Each row of a before or after table is a point. The points were changed in one or more steps. Then noise was added and the rows were shuffled. The steps act on columns, c1 being the first. Name the steps. A step turns or swaps two columns, mirrors them in a line or flattens them onto one, adds a multiple of one to another, or multiplies or shifts one. Angles are multiples of 10 degrees, from the lower column toward the higher: turns from -170 to 170, lines from 10 to 170 but not 90. Use the fewest steps. Two steps may share a column if one is a turn and the other turns, adds or multiplies; they go together, in the order done. Otherwise the lowest column goes first.
In the rows, 128 means zero.

Before (11 x 3):
[[120 101 170]
 [123 108 157]
 [175 129 144]
 [ 89 227 155]
 [ 87 125 169]
 [140 123 141]
 [ 87  99 117]
 [160 135 135]
 [ 95 103 117]
 [126 194 175]
 [ 86 101 123]]
After (11 x 3):
[[130 119 100]
 [175 227 147]
 [114 136  80]
 [153 109 102]
 [149 101 183]
 [165 198  81]
 [146  96 193]
 [110 128  53]
 [182 125 133]
 [141 103 179]
 [165  98  98]]
Steps: turn c1 and c3 by -130 degrees; multiply c3 by 1.6

Before (12 x 8):
[[119 160 139 151 114  20 102 163]
 [205 153  96  62 139 154 103 140]
 [125 101  99 144 111 142 215 125]
 [122 154 137 128 102 141 127 100]
 [120  95 119 131 151  47 127 112]
 [122 128  96  30 102 110 150 108]
 [249 162  96 142 111 149 124 122]
 [124 115 167 103  97  64  97 143]
 [153 163 201 142 154 140 114 170]
 [127 181 106 136 128 128 216 119]
 [120 134  93 127 102 149 133 130]
 [120 177 159 140 113 115 158 134]]
After (12 x 8):
[[126 116 157 161  95  63  96 142]
 [116 157 130 211 114  22 103 164]
 [118 134  92 187 103 147 133 129]
 [204 153  89 122 141 155 104 139]
 [127 101 122 202 111 139 216 124]
 [119  93 119 192 153  46 127 114]
 [122 129 102  89  99 110 149 111]
 [129 181 134 198 126 128 218 123]
 [251 161  96 202 110 148 128 122]
 [119 176 167 199 114 119 157 135]
 [123 157 137 186  99 141 126 102]
 [154 160 198 202 157 140 114 171]]
Steps: add 0.3 times c7 to c3; shift c4 by 60

Before (12 x 11):
[[114 136 143  94 129  45 138  45 141  72  99]
 [175 223 141 198 116 106 103 201 133 104  82]
 [145  61 138 145 123 109 134 121  76 133 145]
 [130 118 112 127  48 129 123 156  76 160  73]
 [135  55  84 105  85 104  67 178 107 155 140]
 [136 167 154 146 125 153 150 185 167  79 122]
 [206  54  82 110  79 122 129 125 123 147 124]
 [168 229 201 151 137 138  89 162 186 140 104]
 [128 141  89 111 145 130 115  73  86  94  85]
 [184 213 185 116 126 132 122 225  98  87 111]
 [142 121  64 120  60 110 123 127  79 166 163]
 [118 135 120  93 183  69 173 111 124 125  92]]
After (12 x 11):
[[141 124  64 120 197 109 124 131  69 108 163]
 [206  85  81 151 177 120 130 165 107 124 123]
 [132  62  85 144 176 100  67 184  90 122 137]
 [129 162  88  97 113 131 115  96 102 164  82]
 [114 173 144 129 127  44 139  96 144 192 100]
 [143  90 137  85 133 106 134 160  95 115 143]
 [165 170 204 157 118 137  89  91 181 107 107]
 [133 110 113 114 205 134 122 143  73 103  72]
 [123 143 122 150  72  69 175 116 109 154  92]
 [135 125 158 119 135 154 149 133 185 156 122]
 [177 146 141  80 138 108 103 109 176 101  81]
 [179 130 184  89 131 132 122 125 114 165 112]]
Steps: flatten c2 and c8 onto the line at 140 degrees; turn c4 and c10 by -140 degrees; turn c4 and c9 by -40 degrees; multiply c5 by -1
